Every row gives one point. Before rounding, the points of a table are all equally far from one centre. They may lie mostly on one side of it. Where is the centre, to within rounding?

Points (9 x 2):
[[-19 -35]
 [ 44 -11]
 [  5  -9]
 [  1 -11]
 [ 41  -9]
 [-20 -60]
 [  3 -10]
 [-19 -36]
 [ 31  -6]]
Centre: [ 23 -49]

Points:
[[-22  47  13 -16 -33   3  20  22  -1]
 [-10  20  -6 -34 -10  39   2  34 -27]
 [-43  40  -8 -24 -18  44   9  34   4]
 [-24  -5  -7 -28 -14  19   5  29  18]
 [-31  27  -9 -21 -20  25  -5  52  10]
 [-17  42   2 -17 -17  36  26  26 -31]
 [-47  40 -31 -18  -9  35 -11  33   5]
 [-49  34 -15 -26 -14  14  14  43  -9]
 [-30   3 -29 -25  -4   5  17  33 -10]
 [-39  37  -1 -42 -16  43   2  18 -11]
 [-56  34 -35 -23 -23  25 -11  26  -9]
 [-22  13 -11  12 -15  54  -2  47  -6]
 [-32  16 -37   7  -3  48   8  37 -11]
 [-39  42  -4 -13  10  60  -6  22 -11]]
Centre: [-31  20  -2   2 -10  19  -6   9 -12]

Points, 27 rows:
[[-25   5  -7  45  -7  -2 -25   3 -39  14  28  15   5  37 -26  17  -1  21
   24  28]
 [ -9   0 -33  46  -7   0 -13   6 -27  21  52  12   0  29  12  23  -1  -7
   20  -1]
 [-20   8   1  53  -6  -8 -26 -13 -17  -7  39   8  -5  39  -6   2  12  14
    3  22]
 [-12  22 -17  43  18  -4 -19  15 -39  19  17 -14   1  44 -20  10 -12   9
   26  11]
 [ -3   4 -22  37  21  -7 -10  19 -39 -18  35  -5   7  31 -15  29  -3  23
   12  18]
 [-21   7 -17  48  28  -5  -5 -13 -38 -11  48   6  15  37   5   5   1   8
   -8  12]
 [-13   5  -7  39  -6  20  13   4 -54  28  40 -18 -16  41  -6  28  13   0
   24  14]
 [-22 -15 -13  40  12   2   1  -7 -40 -14  49 -15  13  28 -12  -3   0  22
   10   4]
 [-23  22 -12  44  18  13 -11  -4 -37  18  28  13  16  40 -21   8 -19  33
   14  14]
 [  5  -8 -13  60  17   6  -1   1 -25  -2  56   9  11  22 -26   5  12 -16
   15  35]
 [  2  17   3  19  22  17 -32  18 -34   7  46   7   4  41 -10  14   7   0
   15  31]
 [ -6  -4 -12  50   4   0  -7 -18 -43 -23  24  24  16  21  -8 -17   6   9
   19  16]
 [ -1   7 -17  59  -8  10  15 -13 -24  24  29  15   5  53  -4  28  -8  18
   27  34]
 [ -1   2   4  50  17  -3  -3  -2 -14  -8  29  -1  33  31 -12  36  17  -2
   22  14]
 [ -2 -10 -22  45  -1  -2  -8   5 -48  -7  26  17  17  45  -2  12  -2  10
   35  11]
 [  0  -4 -10  49  17   8   8  13 -45  -5  36  -3  -5  44   4   9 -13  -6
   17  -2]
 [ 12  24  -2  38  29   5  -9   0 -38  15  47  -2   4  20 -26  25   6   2
   29  26]
 [ -4  35 -16  48  19   1   4  -5 -47  11  45  -9  21  47  -1  29  16  -8
    8  33]
 [ -6  12   1  59  26   5  -3  -5 -28   5  48  26  13  30 -31   8  10   3
    7  18]
 [-15  18 -19  43  33  18 -13   9 -23   6  36  -6 -11  44 -15   1   2   2
   37  17]
 [  7   3  -7  47  10  14   0  21 -44  15  29   7  -8  54 -22   4 -13  15
   15  34]
 [ -1  12  -5  46  13   0 -22   7 -43   6  30 -29   6  45 -12  17   0  -4
   16  23]
 [-10  -5 -11  34  15  27 -30  -1 -38   4  12  -1  26  55 -12   3   0   0
   -6   2]
 [-20  12  -4  37  -7   5 -25   7 -42   5  17  10 -10  36 -27  38   7  -8
   19  24]
 [-31  10  -6  52  -1   1  14  12  -8 -13  40  10  17  33   2  14 -12  22
   20  12]
 [ -1  28 -23  43   9  -6 -15  21 -33  20  39   4   7  51 -27  19  29   5
   11   5]
 [  4   7  -8  45  22  16  -6 -31 -50   3  31  -4  14  16 -23  17   8  14
   25  30]]
Centre: [ -6  12 -21  19  -2  11  12  -2 -20  11  20   2   9  25 -11   3   9  -1
   4  23]

Points, 30 rows:
[[ 43 -23   6  34  20   2  -4  16 -14   8   4 -15  -3 -18  38  -2  38 -25
  -29 -17 -22 -27  12  21]
 [ 22 -19   2  -9  -5 -18  10  24 -46  13   4  -2  -9  -5  23  28  25 -18
  -31  -3 -23 -15  37   8]
 [ 27 -17 -22  12  14 -25  12  26 -25   3  22   9  12   1   6  16  33  -8
  -44  -8 -16   8  23  22]
 [ 29  -4 -31  25  -3 -14  15  23 -40 -22  13 -25 -14 -10  -6  11  31 -24
  -18  22 -18 -34  17  -8]
 [ 14 -24 -18 -10  -9  -8   9  18 -48  -9   3 -20  14 -19  22 -20  24  -3
  -22 -16   9  -6  31  -1]
 [ 31 -24   1 -13  -1   1  23  15 -44   7   9 -23  -8   3  14  -4  40 -39
  -44 -16   3 -37  18  36]
 [ 17   6  -9  19 -12 -20  29  40 -46  -5   9 -15   8  26  18  -9   5 -26
  -11   0   4  -7  50  25]
 [ 40 -43  -4  12 -14 -18   6  28 -20 -12  18 -13   7   0  34 -16  13 -24
  -30   4  -1 -18  13 -11]
 [ 25   6  18  19   8 -10   5  13 -60 -14  -5  -7  17 -17   6 -20  18 -16
  -30   5  -4 -15  10  53]
 [ 32 -29  -9  17  24 -16  19  24 -18   0  -3 -13   6  -5  12 -12  22 -37
  -41 -16  -2 -18  12  -5]
 [ 19 -20 -14  10 -20  -7  -1  12 -32 -25  13 -22  -3 -34   5 -10  27 -38
   -7 -21   4 -16   9  26]
 [ 14 -18 -14  10   2  -7  29  10 -38 -13 -13 -26 -10 -24  -5   0  21 -24
  -38  -5  15  -5  14  27]
 [ 11 -29  17  37 -15  -7  22   5 -31   8   9  11   7 -16  -5  35  16 -10
  -30 -20   6 -19  -5  26]
 [ 42   7  17  31  -9 -17  42  12 -51  -3  12   8   2 -15  15  12  44 -15
  -39   1 -11 -17  25  27]
 [ 26 -22   9  16   3  -8  -4  15 -51 -15  17 -12  14 -17 -10 -10  12 -35
  -17 -16  -9 -14  38  32]
 [ 25 -18 -32  -5  11 -11   8  21 -39 -20  -9 -24   1   1   8   0  25  -5
  -31  11 -15 -13  17  34]
 [ 18 -22   1  25 -11 -37  20   3 -21  -9 -23 -25  -5 -13  12   5  37 -36
  -31 -18   0 -13   7  16]
 [ 14 -10   1   6  21   7  20   1 -11  -9  -6  -9 -13 -21  24  -7  34 -17
  -22 -18 -28   3  14  16]
 [ 21  -7  32  20 -24   3  -3  14 -39 -21  -9  -9  15 -21  10  25  13 -20
  -40  -3   1 -27  34  25]
 [ 28  -2 -21  13 -14  15  21  16 -17 -14  13  -3  -3 -31  -2 -11  19 -17
  -15 -28  -7 -21  20   2]
 [ 33  -5   3   6   2 -25  -4  19 -48 -37  23  -2  -8 -20   7 -25  11  -6
  -30  20  14   4  34  21]
 [ 47 -10  17  32 -15   0   7  40 -11 -30  28 -15   1 -22  -5  -9  23 -30
  -18   0  -6 -20  28   6]
 [ 44 -24  -7  16 -17   3  14  27 -26 -10  -1 -39  -5 -15  -1  15  40 -32
  -22 -11   6 -13  31  30]
 [ 29 -17 -22  19  -6   1  -2  -5 -30   3  14 -19   8 -12  18   0  10  -2
  -39 -40  -4  -7  -2  19]
 [ 23  15  -9  23 -10 -12  21  29 -43  -8  19 -17  -4 -27  20  -4  10 -44
  -39   4  11 -14  13   8]
 [ 46 -19  -4  13  -1  -3  -9  44 -44 -10  12 -19 -16 -20   3  11  33 -45
  -11 -16  -2 -19  18  14]
 [ 18 -15  -7   9  10  -4  27  20 -30  16  -2  -8  11 -17  11  -5   3 -13
   -3 -10   2 -39  41  29]
 [ 20 -28 -19  15   0 -17  18   2 -28 -17  18 -16 -50 -12  29 -20  41 -13
  -15  -9  -2   2   9  14]
 [ 29  -5 -23  16  11   7  18  32 -33 -14  23 -42   8 -17  11   9  42 -32
  -33  -2   9 -16   0  36]
 [ 32 -10   5  13   7  -7  33  37  -9 -22 -17 -13   9 -16  24 -15  22 -10
  -38   1   6 -18  14  22]]
Centre: [ 18   4  13  18   4  -6  -1   6 -26  -7  18  -9  -7  18  11   4  37  -5
 -11  -1  20 -22  12  10]

Points, 27 rows:
[[-14  41  10  24 -37  10 -13  -2  25 -40  31  11 -22   8 -17  -9  12  28
   13   2  15 -22  52 -25]
 [-20  22  31  -3 -42 -23 -20  -1   4 -22  36  21  -4   2  21   5  38  15
  -29   7   5 -44   2   8]
 [  8  22  43  18 -39   8  17   3  15 -33  49  29 -20 -24  -7   4  23  -7
  -17  24  25 -18  31 -13]
 [ -3  14  34  27 -45  16 -18  11   8 -25  31  18 -24   3 -13  -3  47   4
  -11  16   2 -50  49  -5]
 [-32  15  32 -14 -37  21  12  15   9 -30  59 -15   8  16 -14 -10  32  12
   -5   2  13 -27  31  -2]
 [ -9  21  19  15 -38  17   4  25   6 -35  36 -16 -28   2   1  26   5 -12
    1   9  18 -38  10  -1]
 [ -3  32  36  11 -44   1   7  25  -2 -31  43  21 -22  -7  -3  15  38  -8
   -3  18  17 -27  30  12]
 [  4   8   4  -8 -49  28   5  21   9  -4  38 -15 -20  -5  -3  21  40  -9
  -16  15  -4 -50  31  -5]
 [ -1  16  20  -2 -59   2  -2  -4  17 -36  53  11   0  14   2  -7  15  16
   -7  20   4 -32  53   9]
 [  4  11  40  29 -43  21  21  23  20 -13  15 -10  15  22 -14  18  51   4
  -28  38  22 -30  12   9]
 [ 17  17  16   5 -23   0   8  18  33 -45  48   3 -27  10  19  -6  38   9
   -7  24   8 -22  39   3]
 [ -5  32  45   5 -25  11  -9   7  35 -22  27  -8 -17 -13 -23 -19  34 -29
   -7  10   6 -44  39 -31]
 [ -9  44  37  27 -19   4  10 -10  17 -37  27  13 -24  -3 -23   5  12  28
   -5  27  20 -35  53  -7]
 [ -4  36  38  -8 -31   0 -13  16  -7 -27  49  42  -1  -6 -10  20  43   8
   -1  20  21 -25  33 -18]
 [ 14   1  11  -7 -34  13 -24   8  18 -25  58  12 -18 -17  -4  22  33  10
  -21  20  13 -49  22  -3]
 [-16  31  19  19 -42   0  -7   4   2 -35  43   8 -38 -10  -4   7  17  -4
  -15  29  19 -27  22 -10]
 [  0  25  27   8 -31  -2  -7  19  -6 -37  35  19 -15 -20  -7  23  45  -6
  -28  38   2 -23  48 -10]
 [  8   9  34   4 -41   8 -18   2   5 -21  23  -3 -29 -18 -30  31  32   6
  -14  19  29 -45  17  17]
 [-27  22  23  -7 -49 -23  25  11  17 -26  36   6   2  -8 -14   5  15   9
  -26  35  15 -20  29  -3]
 [-21  17  26   9 -36   7   6  -2  10 -43  55   1 -11  -5 -14  11  34   0
  -17  14  28 -40  51 -29]
 [-27  22  36  25 -25  27 -13  15   7 -20  43   8  -8 -26 -18 -14  48   3
  -38   2   4 -28  29 -26]
 [-17  32   8  -1 -44  -2  -8 -14   9 -60  23  42  13   3 -14  12  22   6
   -3  19 -11 -19  26  11]
 [ 20  18  34 -12 -37  22  10   8  11 -48  31  20 -25 -15   0  14  29   3
  -17  14   5 -31  46 -18]
 [ -9  18  19  25 -32 -12   2   0  22  -7  48   2  -8  -9  42  13  31  39
    2   9  33 -28  39 -17]
 [-21  21  17   3 -46  13  -4  24   0  -7  26  10   4   6  12 -18  10  13
   33  40  -4 -41  21  -1]
 [ 43  35  13  11 -34  30  -4  18  -4 -26  35   6 -14 -15  14  20   6  -7
  -19  23 -13 -14  42   0]
 [-12  15  33  16 -41  20 -13  -2  24 -34  25   9 -19  21  12   8  23 -12
  -17   7  10 -53  33   1]]
Centre: [ 15  18   7  14  -9   1   1  -7  -1 -13  11  -5  23  -8  -7  -4  28   6
  -2   2  12 -23  20  -9]
